Each row is a point. Each copy is the shape, with its points in the same order, turned, moved and blurred by noise. Say if it was mirrored as well.

Shape, 7 rows:
[[ 30   6]
 [ 16 -20]
 [-21 -10]
 [-43  30]
 [-44  23]
 [ 34  35]
 [  7  28]]
Copy 1:
[[ 37 -27]
 [ 13 -45]
 [-13 -19]
 [-19  31]
 [-24  16]
 [ 54   0]
 [ 26   4]]
Copy 1 is: only turned
Copy 2 (7 x 2):
[[ 18 -18]
 [ -7 -22]
 [-29  17]
 [  2  55]
 [-10  59]
 [ 45  -4]
 [ 22  10]]
Copy 2 is: only turned
Copy 3:
[[ 21  17]
 [-13   7]
 [ -9 -27]
 [ 24 -60]
 [ 13 -59]
 [ 46  11]
 [ 35 -12]]
Copy 3 is: mirrored
Copy 4, 7 rows:
[[-14  22]
 [-27  -3]
 [  2 -27]
 [ 47 -23]
 [ 41 -27]
 [  7  43]
 [ 17  18]]
Copy 4 is: mirrored

Shape, 10 rows:
[[-40  13 -22  29]
 [ 37   7 -20 -23]
 [  2  -8  -6   5]
 [  8  -1 -25  15]
 [-34   0 -16  -1]
 [ -9   0   7   9]
 [ 14  11 -16  -6]
 [ 10 -39  -1  26]
 [ -2 -23  17 -16]
 [ 22 -22 -19  -4]]
Copy 1, 10 rows:
[[-15 -14 -54  -8]
 [ -8  48  14   5]
 [  1   9 -13  15]
 [ -9  27 -28  15]
 [-23 -15 -23  -2]
 [  7  -3 -13   4]
 [ -3  29  -7   0]
 [ 16   4 -20  52]
 [  4  -9  18  21]
 [ -7  28  -4  33]]
Copy 1 is: mirrored
Copy 2, 10 rows:
[[ -4 -10  60  33]
 [-10   2 -30   5]
 [  6  -4  13  -2]
 [  8 -15  12  19]
 [-18  -8  44   6]
 [  7   8  28   1]
 [ -7   4  -3  12]
 [ 35 -26  18 -12]
 [  2   4  18 -32]
 [  7 -18  -6  -7]]
Copy 2 is: only turned

Shape:
[[  9  22 -12  -7   1   2]
 [ -1  -8   7   8  -4   0]
 [ -3  -1 -10   2  -9  -4]
 [ -6   8   6  -3  60   3]
 [ -4 -10 -16  -4  -6  -5]
 [ -5   5 -10  10  -3  25]
 [ -7   8   7 -17 -12  -6]
 [ 13   6   6 -19  -2  12]
 [ -7  -3  -1 -14  -1  17]]
Copy 1, 9 rows:
[[ 14  19  -4  11  18  -4]
 [ -8   1   5   0  -4  10]
 [  5   3 -12  -3  -1   2]
 [ 22  40  35   3  -4  34]
 [ 14   0  -9  -7  -3   4]
 [  7  -5  -6   9  19  23]
 [ -6  11  -1 -13  11  -8]
 [  9   0  14   3  18  -7]
 [ 12  -1   6  -8  18   7]]
Copy 1 is: mirrored
Copy 2 (9 x 6):
[[ 19  -1   0  19 -11  -1]
 [ -9   1  -6  -4   2   2]
 [  4   1 -13  -1  -7  -4]
 [-12 -25 -16  51  17  19]
 [  3 -10 -16  -5  -8  -7]
 [ 19   1  -9  -2  10  15]
 [ -3   0   1  -1 -25   8]
 [  8 -14  18   5  -8   6]
 [  7 -17  -2  -3  -4  17]]
Copy 2 is: mirrored
Copy 3, 9 rows:
[[  3   4 -23  -7   1   4]
 [  0 -14   9   6   1   7]
 [ -6 -10  -7  14   0   4]
 [ 32  10  -1  -7  48 -18]
 [ -8  -4  -6  21   2   4]
 [-22   1   0  -8  14   4]
 [  5  -2  -3   6 -18  -8]
 [  7  18  -1  -2 -11   6]
 [ -8  13   4   9   0  -6]]
Copy 3 is: mirrored
Copy 4, 9 rows:
[[ -3  15  20  -4 -16  -3]
 [  9   3  -9   7   1   6]
 [ -7   0   0   8  -8   0]
 [ 20  41  -8 -17   9 -41]
 [-14  -3  -7   2  -6  -2]
 [ -8  26   5  14   6  10]
 [  5 -12  15  -3   1   0]
 [  5   8  12 -19   0  12]
 [ -6   8   6  -7  15   5]]
Copy 4 is: only turned
